Rows are points. The ring and each string are closed loops that go straight from each point to the next, and from the last back to the first. Before rounding, they use only three directions, however many columns there are. Count how often each string passes through the ring. Passing back the other way cancels.

Ring, 6 rows:
[[ 41 -17  22]
 [ 53  13  26]
 [ 25  30  28]
 [ -4  17  24]
 [-22 -13  14]
 [  7 -35  13]]
String, 17 rows:
[[ 70   2  11]
 [ 40   7   6]
 [ 29   0  31]
 [ 34   4  48]
 [ 30  12  11]
 [ 51  41   1]
 [ 49  49  28]
 [ 37  38  48]
 [ 23  13  47]
 [ 31  19   9]
 [ 54  39  10]
 [ 71  37  33]
 [ 53   8  55]
 [ 34  -1  31]
 [ 37   7   0]
 [ 52   2   7]
 [ 60 -10  31]]
Times through: 2
String, 25 rows:
[[-28 -59  23]
 [ -5 -45   3]
 [ 15 -26 -11]
 [ 21  -7   3]
 [ 29  -8  -5]
 [ 47 -24   5]
 [ 58 -26  30]
 [ 55 -14  39]
 [ 67   4  24]
 [ 51  15   6]
 [ 36  12   9]
 [ 55  31   8]
 [ 58  44  37]
 [ 38  35  49]
 [ 18  12  38]
 [ 17  11  21]
 [  6   9  40]
 [-14  20  49]
 [-22  23  22]
 [  3  15  -8]
 [  2   3   4]
 [-22  -5  -2]
 [-40 -24   4]
 [-34 -37  24]
 [-14 -31  30]]
Times through: 0

Ring (9 x 9):
[[ 23   0   8 -17 -58  -1 -29  11 -36]
 [ -1  14  10 -10 -48   6 -45   6 -32]
 [-19  21   8  -2  -8   8 -41   0 -23]
 [-26  20   5   2  51   5 -19  -4 -13]
 [-15   5   2   8  73  -1   2  -7  -6]
 [ 14 -22  -1  17  61 -10  21  -8   1]
 [ 44 -42  -1  16  13 -16  23  -4  -3]
 [ 49 -38   1   6 -15 -15  14   2 -13]
 [ 36 -14   6 -14 -49  -7 -13  10 -31]]
String, 26 rows:
[[  10   14   12  -19  -93    6  -57   12  -43]
 [  16    1   11    2 -121    7  -66    4  -32]
 [   9   -1    8    6  -62    3  -43    1  -23]
 [   1    8    7   -7   -9    1  -24    3  -24]
 [  -1    6    7    0  -11    2  -27    1  -21]
 [   0   -3    6   15  -19    2  -30   -5  -12]
 [  -5   11    6   -9   20    1  -15    3  -23]
 [ -30   35    8  -21   57    6  -18    5  -28]
 [ -40   35    6   -9   79    7  -16   -2  -18]
 [ -37   16    3   20   87    5  -10  -14    2]
 [ -34   18    3    8   97    3   -3   -9   -4]
 [ -39   33    5  -15  114    4    1    0  -17]
 [ -28   31    6  -22   89    3   -2    4  -24]
 [ -40   32    5  -10  109    4   -2   -2  -15]
 [ -41   21    3   13   94    5  -10  -12   -2]
 [ -20    2    3   27   37    3  -20  -14    1]
 [   0   -3    4   12    7    0  -17   -5  -11]
 [ -11   15    6   -8   21    3  -20    2  -22]
 [  -3    0    6   14  -19    3  -32   -5  -13]
 [  -9    6    9   19  -62    9  -59   -7  -16]
 [ -12   21   12   -1  -78   12  -69    2  -31]
 [ -11   31   12  -25  -47   10  -53   11  -42]
 [  -2   19    8  -23   -6    3  -26   10  -35]
 [   7    7    7  -12  -18    0  -24    6  -29]
 [   5   11    8  -18  -13    1  -23    8  -32]
 [   1   22   10  -30  -26    4  -33   14  -42]]
Times through: 1
